Rows are points. To make a cloud, some directions were put in groups of two or more. Within a group, all points are equally far from the middle, so they leave a hole (a ring in 2 directions, a hollow ball in 3). The other directions are filled evenly. Then the cloud was stretched, turned, moved and blurred a little. Count the holes, and give their numbers of directions, smallest first.

Cloud, 13 rows:
[[0.70, 0.04],
[0.28, 0.10],
[-0.03, 0.41],
[-0.24, 0.32],
[0.03, -0.45],
[0.58, -0.10],
[-0.41, -0.70],
[-0.17, 0.34],
[0.00, 0.45],
[0.12, 0.11],
[0.49, 0.34],
[0.30, 0.28],
[0.89, -0.70]]
Holes: 0

Cloud (15 x 2):
[[0.48, 0.43],
[0.58, -0.19],
[-0.20, 0.51],
[-0.56, 0.10],
[-0.57, -0.08],
[-0.56, 0.09],
[-0.57, 0.05],
[0.34, 0.51],
[-0.35, -0.44],
[0.30, -0.46],
[-0.39, -0.41],
[0.54, -0.26],
[-0.13, -0.52],
[-0.56, 0.09],
[0.18, -0.51]]
Holes: 1 (2)

Cloud, 22 rows:
[[-0.33, -0.10, 0.19],
[-0.31, 0.14, -0.17],
[0.09, 0.24, 0.45],
[0.21, 0.02, -0.18],
[0.01, 0.24, -0.28],
[-0.51, 0.22, -0.58],
[-0.59, 0.26, -0.42],
[-0.53, 0.34, 0.04],
[-0.60, 0.45, -0.73],
[-0.98, 0.09, -0.12],
[-0.09, -0.25, 0.54],
[-0.82, -0.02, 0.50],
[0.32, 0.44, -0.53],
[-0.92, -0.07, 0.30],
[-0.23, 0.66, -0.12],
[-0.03, 0.14, -0.33],
[-0.86, -0.69, -0.17],
[-0.40, 0.32, 0.20],
[0.33, -0.75, 0.16],
[0.05, 0.26, 0.05],
[-0.47, -0.32, 0.16],
[-0.25, 0.51, 0.05]]
Holes: 0

Cloud:
[[0.59, -0.57, 0.43],
[-0.69, 0.47, -0.15],
[-0.59, 0.05, 0.97],
[-0.13, 0.21, 0.02],
[0.38, 0.50, -0.57],
[0.14, -0.09, 0.58],
[0.56, 0.70, 0.48],
[0.06, -0.01, 0.49],
[-0.47, 0.62, 0.37],
[-0.24, 0.40, 0.10],
[0.26, 0.46, 0.44],
[0.26, -0.17, -0.27],
[0.33, -0.15, 0.15],
[0.01, 0.09, -0.01],
[0.06, -0.56, -0.12],
[0.46, 0.07, -0.22],
[-0.60, 0.32, 0.52],
[-0.41, -0.54, 0.83],
[-0.14, 0.01, -0.39],
[0.17, 0.24, 0.37]]
Holes: 0

Cloud, 27 rows:
[[-0.11, -0.69, 0.15, -0.51],
[-0.21, 0.28, -0.58, -0.12],
[-0.57, 0.26, 0.30, -0.54],
[-0.04, -0.47, -0.46, -0.66],
[-0.48, -0.75, -0.33, 0.46],
[-0.18, -0.21, 0.85, 0.11],
[0.01, -0.52, -0.52, 0.01],
[0.47, -0.31, -0.04, 0.45],
[-0.58, -0.25, 0.62, -0.23],
[-0.19, 0.39, -0.21, 0.24],
[-0.24, -0.94, 0.61, 0.15],
[0.03, -0.60, -0.46, 0.02],
[0.24, -0.22, -0.44, 0.33],
[0.39, -0.44, 0.38, 0.52],
[0.44, -0.23, -0.30, 0.19],
[0.09, 0.54, 0.33, -0.20],
[0.02, -0.71, -0.40, 0.14],
[0.45, -0.24, -0.41, 0.04],
[-0.22, -0.76, -0.38, 0.21],
[-0.65, -0.16, 0.12, -0.58],
[-0.17, 0.46, -0.33, 0.01],
[0.36, -0.65, -0.15, 0.18],
[-0.10, 0.63, 0.16, -0.19],
[0.35, -0.16, -0.54, -0.06],
[0.48, -0.40, 0.16, -0.59],
[0.40, -0.45, 0.25, -0.50],
[0.14, -0.55, 0.04, -0.78]]
Holes: 1 (3)

Cloud, 28 rows:
[[0.16, 0.42, 0.39, 0.18],
[-0.53, -0.14, 0.28, 0.17],
[0.05, 0.03, 0.42, 0.62],
[0.58, 0.02, 0.00, -0.67],
[-0.26, 0.03, 0.47, 0.09],
[0.57, 0.07, -0.65, -0.07],
[0.44, 0.21, -0.69, 0.40],
[0.10, 0.07, 0.43, -0.41],
[-0.09, 0.18, 0.48, 0.28],
[-0.04, 0.38, 0.50, -0.31],
[-0.04, 0.53, -0.36, 0.77],
[-0.51, 0.34, -0.42, 0.63],
[-0.57, -0.17, -0.14, 0.02],
[-0.50, 0.22, 0.16, -0.32],
[-0.01, -0.10, 0.03, -0.80],
[-0.01, 0.50, 0.39, 0.16],
[0.63, 0.01, -0.33, -0.62],
[0.17, 0.76, -0.59, 0.19],
[0.58, -0.15, -0.43, 0.59],
[0.19, 0.51, -0.66, 0.41],
[-0.53, 0.65, -0.17, -0.50],
[0.17, 0.08, 0.37, 0.64],
[-0.22, 0.59, 0.05, 0.60],
[-0.18, 0.01, 0.46, -0.04],
[0.34, -0.11, -0.51, -0.64],
[-0.49, -0.11, -0.57, 0.23],
[0.41, -0.31, -0.53, -0.17],
[-0.27, 0.04, -0.78, 0.71]]
Holes: 1 (3)

Cloud, 55 rows:
[[0.33, -0.39, -0.59, 0.06, 0.34, -0.09],
[-0.02, -0.40, -0.03, -0.26, -0.81, 0.75],
[-0.36, -0.33, -0.06, -0.84, -0.10, -0.41],
[-0.17, 0.36, 0.25, 0.16, 0.16, -0.68],
[0.03, 0.32, 0.13, -0.79, 0.18, 0.04],
[-0.17, 0.37, 0.44, -0.32, 0.24, 0.38],
[0.15, 0.22, 0.17, 0.61, -0.70, -0.11],
[-0.24, -0.28, 0.31, -0.35, -0.92, 0.49],
[0.18, 0.57, 0.37, -0.27, -0.59, -0.19],
[-0.89, 0.06, -0.05, 0.37, -0.05, 0.17],
[-0.34, 0.33, -0.18, -0.54, -0.04, 0.63],
[0.32, -0.66, 0.04, -0.66, -0.01, 0.33],
[0.33, 0.17, 0.30, 0.32, 0.05, -0.45],
[0.18, -0.78, -0.38, -0.41, 0.17, 0.14],
[-0.32, -0.43, 0.65, 0.00, 0.02, -0.42],
[-0.16, 0.16, 0.25, -0.90, 0.16, 0.05],
[0.09, -0.68, -0.28, -0.28, -0.28, -0.46],
[0.31, -0.10, -0.23, -0.13, -0.88, 0.59],
[-0.21, -0.66, -0.63, 0.16, -0.19, 0.44],
[-0.18, -0.51, -0.09, -0.68, -0.60, -0.22],
[0.10, 0.46, 0.57, -0.14, 0.08, -0.26],
[-0.56, -0.42, -0.43, -0.39, -0.35, 0.54],
[-0.01, -0.18, -0.14, 0.83, -0.48, 0.29],
[-0.15, 0.47, 0.30, 0.05, 0.14, 0.48],
[0.00, 0.41, 0.41, 0.03, 0.31, 0.12],
[0.14, -0.79, -0.41, -0.32, 0.21, 0.09],
[-0.12, -0.42, 0.55, -0.44, 0.03, 0.60],
[0.21, 0.32, 0.22, 0.28, 0.16, 0.43],
[-0.65, 0.29, -0.40, -0.12, -0.36, -0.54],
[-0.17, -0.28, 0.41, -0.34, -0.95, 0.35],
[-0.69, 0.07, -0.04, -0.09, -0.19, -0.74],
[0.10, -0.42, 0.73, -0.51, -0.46, -0.05],
[0.10, 0.23, -0.72, -0.13, -0.44, 0.50],
[0.13, -0.55, -0.40, -0.13, -0.51, -0.42],
[-0.28, 0.44, 0.42, 0.12, -0.08, -0.66],
[-0.24, -0.60, -0.59, 0.36, -0.35, 0.32],
[0.31, 0.09, -0.32, -0.10, -0.77, 0.62],
[0.09, -0.35, 0.62, -0.31, -0.82, 0.04],
[-0.04, -0.62, -0.30, -0.05, -0.49, -0.46],
[0.46, -0.29, 0.02, -0.13, -0.19, 0.83],
[0.29, -0.20, -0.27, -0.11, -0.67, 0.81],
[0.22, -0.44, -0.57, 0.33, 0.32, 0.09],
[-0.02, 0.50, 0.13, 0.54, -0.59, 0.26],
[0.45, -0.33, -0.08, -0.21, -0.18, 0.82],
[-0.31, 0.20, -0.62, -0.40, 0.32, 0.25],
[-0.56, 0.15, -0.17, -0.71, -0.62, -0.14],
[0.31, 0.49, 0.25, -0.44, -0.51, -0.20],
[-0.70, 0.46, -0.03, 0.49, -0.28, 0.02],
[0.02, 0.29, 0.00, 0.66, -0.58, -0.27],
[-0.26, -0.18, 0.39, -0.80, -0.66, -0.08],
[-0.18, -0.38, 0.05, -0.56, -0.90, 0.21],
[-0.02, -0.62, 0.25, 0.44, 0.19, 0.29],
[-0.30, 0.38, -0.13, -0.50, -0.08, 0.66],
[-0.16, -0.47, 0.60, 0.01, 0.05, 0.56],
[0.23, -0.45, -0.05, 0.32, -0.15, -0.58]]
Holes: 3 (2, 2, 2)

Cloud:
[[-0.47, 0.64, 0.17, -0.67, -0.42, 0.20],
[0.13, 0.97, 0.05, -0.44, 0.57, 0.01],
[0.38, 0.79, -0.43, -0.49, 0.03, -0.44],
[0.52, 0.13, 0.04, 0.26, -0.65, -0.21],
[0.00, -0.32, -0.11, -0.94, -0.09, 0.23],
[0.66, 0.67, -0.09, 0.30, -0.36, 0.09],
[-0.07, 0.90, 0.07, 0.35, -0.57, 0.10],
[0.55, 0.44, -0.67, 0.13, 0.00, 0.05],
[0.09, 0.35, 0.09, -0.18, 0.47, -0.73],
[0.55, -0.22, -0.15, 0.08, -0.26, 0.58],
[-0.20, -0.14, 0.89, -0.09, -0.22, 0.08],
[0.09, -0.27, -0.60, -0.07, -0.38, 0.41],
[0.31, 0.82, 0.02, 0.37, 0.09, 0.41],
[-0.37, -0.05, 0.74, -0.46, 0.05, -0.15],
[0.01, -0.58, -0.31, -0.11, -0.59, -0.04],
[-0.70, 0.02, -0.43, 0.09, -0.11, 0.08],
[0.49, -0.04, -0.28, -0.16, -0.28, -0.68],
[-0.29, 0.20, 0.72, 0.34, -0.22, 0.03],
[0.86, 0.20, 0.55, 0.11, -0.15, -0.03],
[-0.19, -0.67, 0.10, -0.61, 0.35, -0.03],
[0.74, -0.14, 0.60, -0.38, 0.32, 0.29],
[0.11, 0.92, 0.06, -0.44, 0.59, 0.06],
[0.34, -0.08, 0.11, 0.45, -0.06, -0.57],
[0.10, 0.20, -0.49, -0.06, -0.65, -0.36],
[-0.02, 0.80, -0.50, 0.23, -0.12, -0.43],
[-0.03, -0.57, 0.49, 0.13, -0.48, 0.27],
[0.00, 0.02, 0.26, -0.37, 0.20, -0.73],
[0.52, 0.15, -0.31, -0.79, 0.27, 0.09],
[-0.72, 0.27, -0.06, -0.63, 0.24, 0.28],
[0.17, 0.88, -0.56, -0.16, 0.07, -0.46],
[0.54, -0.09, -0.07, 0.18, 0.25, -0.71],
[0.73, -0.20, 0.00, 0.39, 0.28, -0.38],
[-0.09, 0.32, 0.03, -0.77, 0.01, 0.64],
[-0.72, -0.02, 0.24, -0.52, 0.23, -0.08],
[0.27, 0.01, -0.50, -0.76, 0.15, 0.18],
[0.47, 0.67, 0.01, 0.11, -0.05, 0.56],
[0.21, 0.56, 0.41, -0.32, 0.74, -0.30],
[-0.17, -0.31, 0.21, 0.43, -0.29, -0.24],
[0.08, 0.24, 0.18, -0.40, -0.19, 0.84],
[-0.12, -0.09, 0.39, 0.51, -0.28, -0.19],
[-0.70, 0.40, 0.43, -0.44, 0.11, -0.12],
[0.12, -0.43, 0.17, -0.58, 0.70, 0.00],
[0.65, 0.10, 0.15, -0.56, 0.21, -0.63],
[-0.29, 0.02, -0.67, -0.02, -0.34, 0.41],
[-0.32, -0.19, 0.64, 0.06, 0.16, 0.63],
[-0.31, -0.56, -0.20, 0.15, 0.20, 0.10],
[-0.22, -0.17, 0.86, -0.02, -0.25, 0.12],
[0.83, 0.49, 0.25, 0.07, -0.25, 0.17],
[-0.57, 0.25, -0.11, 0.26, -0.41, 0.63],
[-0.18, -0.78, -0.11, -0.01, -0.14, -0.17],
[0.16, -0.13, 0.15, -0.60, -0.13, -0.63],
[-0.18, 0.81, 0.29, -0.32, 0.39, -0.47],
[0.60, -0.09, 0.01, 0.41, 0.17, -0.56],
[-0.63, 0.56, 0.23, -0.56, -0.30, 0.51],
[0.24, 0.75, 0.08, 0.33, 0.17, 0.51]]
Holes: 3 (2, 2, 2)

Cloud:
[[-0.64, 0.51, 0.16, 0.85, 0.02, -0.30, -0.70, 0.20],
[-0.30, 0.39, -0.01, 0.45, -0.10, -0.30, 0.00, 0.34],
[-0.36, -0.09, 0.05, 0.23, 0.67, -1.03, 0.12, -0.14],
[-0.17, -0.10, -0.21, 0.22, -0.46, 0.31, 0.00, -0.92],
[-0.09, -0.48, -0.51, 0.22, -0.43, -0.44, -0.58, 0.16],
[-1.00, -0.23, -0.58, -0.47, -0.49, -0.07, -0.09, -0.30],
[-0.45, -0.39, -0.57, 0.09, -0.50, -0.74, -0.16, -0.09],
[-0.88, -0.20, 0.06, 0.32, 0.39, -0.28, 0.10, 0.18],
[-0.38, -0.71, 0.23, 0.32, 0.17, 0.44, -0.03, -0.26],
[-0.17, -0.33, -0.75, 0.17, -0.33, -0.21, -0.26, 1.01],
[0.51, -0.34, -0.05, 0.20, 0.30, -0.30, -0.26, 0.57],
[-0.22, 0.21, 0.12, 0.79, 0.27, -0.33, -0.34, -0.13],
[-0.18, -0.61, 0.01, -0.37, 0.22, 0.28, 0.02, 0.23],
[-0.13, 0.39, 0.09, -0.46, 0.47, -0.47, -0.07, -0.48],
[-0.05, -0.27, 0.31, 0.12, 0.00, -0.34, -0.33, -0.48],
[-0.22, -0.11, 0.43, 0.44, -0.54, -0.35, -0.46, 0.05],
[-0.51, -0.52, 0.18, -0.13, 0.38, -0.87, 0.03, -0.27],
[-1.04, -0.39, 0.05, 0.42, 0.48, 0.42, -0.05, -0.13],
[-0.34, -0.03, 0.13, -0.19, -0.17, -0.15, 0.07, -1.23],
[-0.35, 0.03, 0.30, 0.40, -0.74, 0.24, -0.46, 0.49],
[-0.37, -0.70, -0.52, 0.24, -0.30, 0.89, 0.01, 0.41],
[0.35, -0.25, -0.62, 0.35, 0.83, -0.66, 0.00, -0.05],
[-0.24, -0.82, -0.65, -0.22, 0.08, -0.30, -0.39, 0.14],
[-0.81, 0.06, -0.27, 0.09, -0.17, 0.39, -0.63, -0.10],
[-0.51, 0.06, 0.22, -0.09, -0.66, -0.38, 0.41, -0.45],
[-0.18, -0.64, -0.44, 0.02, -0.07, -0.15, -0.51, 0.31],
[-0.55, -0.29, -0.91, 0.33, 0.56, -0.01, 0.28, -0.56],
[0.07, -0.26, 0.29, 0.76, 0.50, 0.41, -0.11, 0.09],
[0.39, -0.53, -0.14, 0.32, 0.85, -0.81, -0.25, -0.21],
[-0.28, -0.34, -0.66, 0.06, 0.62, -0.28, -0.37, 0.25],
[0.21, -0.14, 0.37, 0.46, -0.01, -0.41, -0.48, -0.03],
[-0.60, -0.02, -0.10, 0.64, 0.48, -0.86, -0.97, 0.01],
[0.26, 0.69, -0.21, 0.15, -0.16, 0.34, -0.35, 0.10],
[-0.14, 0.03, -0.64, -0.27, -0.05, -0.66, -0.03, -0.09],
[-0.51, 0.12, -0.53, 0.83, -0.43, -0.17, -0.27, -0.64],
[-0.67, 0.18, -0.42, 0.62, -0.05, -0.16, -0.61, -0.52],
[0.17, 0.05, -0.11, -0.45, -0.21, -0.76, -0.38, -0.32],
[-0.49, -0.87, -0.89, -0.21, -0.19, -0.39, -0.05, 0.53],
[-0.33, -0.25, -0.50, 0.30, -0.24, -0.20, -0.64, -0.39],
[-0.59, -0.29, -0.07, 0.89, -0.46, 0.12, -0.37, -0.24],
[0.07, 0.06, 0.39, 0.05, -0.28, -0.25, -0.69, -0.89],
[0.07, 0.42, 0.06, 0.02, 0.22, -0.18, 0.38, 0.36],
[0.57, -0.27, -0.25, 0.14, 0.41, 0.00, 0.39, 0.43],
[-0.69, -0.19, 0.13, 0.34, 0.09, 0.17, -0.01, 0.18],
[0.33, 0.20, -0.61, -0.08, 0.03, 0.02, 0.09, -0.90],
[-0.36, 0.27, -0.62, -0.32, 0.50, -0.08, -0.04, 0.26],
[0.64, -0.31, -0.52, 0.87, 0.47, -0.62, 0.31, 0.09],
[0.26, -0.23, -0.29, 0.05, -0.14, -0.25, 0.23, -0.19],
[-0.22, -0.51, 0.29, 0.79, 0.51, -0.27, -0.62, -0.07],
[-0.42, 0.25, 0.32, -0.03, -0.37, 0.49, -0.45, -0.52],
[-0.48, 0.04, 0.24, 0.27, -0.24, -0.12, 0.27, -0.57],
[-0.62, 0.28, 0.19, -0.35, 0.39, -0.29, -0.31, -0.20],
[-0.44, 0.67, 0.07, 0.21, -0.23, 0.23, 0.64, -0.11],
[0.55, -0.92, 0.12, 0.34, 0.06, -0.34, -0.52, -0.02],
[-0.18, -0.60, 0.33, 0.09, 0.23, -0.17, 0.16, 0.34],
[0.52, -0.84, -0.45, -0.08, -0.18, 0.02, -0.43, 0.27],
[0.46, -0.45, -0.32, 0.24, 0.24, 0.48, -0.36, 0.43],
[-0.50, 0.30, -1.20, 0.31, 0.14, -0.21, -0.23, -0.30],
[0.05, 0.51, -0.25, -0.29, -0.11, -0.37, 0.44, 0.17],
[-0.14, 0.00, -0.29, 0.10, 0.37, 0.25, 0.06, 0.44],
[-0.06, -0.35, -0.56, -0.07, 0.07, 0.19, -0.59, 0.33],
[-0.40, 0.53, 0.06, 0.36, 0.41, -0.14, -0.73, -0.41],
[-0.46, 0.57, -0.53, 0.05, 0.28, -0.41, 0.29, -0.19],
[-0.25, 0.45, -0.21, 0.16, 0.01, -0.41, -0.38, 0.08],
[0.56, -0.42, -0.47, -0.08, 0.76, -0.18, -0.56, -0.19],
[-0.40, 0.21, 0.09, 0.38, -0.08, 0.48, -0.15, -0.03],
[0.13, 0.06, -0.48, -0.32, 0.86, 0.55, -0.07, -0.02],
[-0.45, -0.53, -0.86, -0.33, -0.14, -0.35, -0.36, 0.74],
[-0.67, 0.22, 0.03, 0.51, -0.34, 0.39, -0.57, 0.20],
[0.00, 0.45, -0.17, 0.16, -0.21, 0.38, 0.00, -0.18],
[-0.10, 0.99, -0.67, 0.61, -0.26, 0.48, -0.32, 0.51],
[-0.39, 0.34, -0.54, 0.17, -0.01, 0.25, 0.67, -0.38],
[-0.09, -0.44, 0.66, 0.28, -0.38, 0.60, -0.13, -0.76],
[-0.31, -0.06, -0.16, 0.31, -0.27, -0.11, 0.23, 0.07],
[0.55, -0.04, -0.19, 0.79, 0.64, 0.24, -0.16, -0.32],
[0.12, -0.44, 0.13, -0.05, 0.02, 0.53, 0.42, 0.13],
[-0.38, -0.22, 0.17, 0.54, -0.15, -0.03, 0.17, 0.28],
[-0.47, 0.22, -0.66, 0.56, 0.40, -0.06, 0.16, 0.34],
[0.62, -0.90, -0.37, 0.20, -0.20, 0.21, -0.13, -0.47]]
Holes: 0
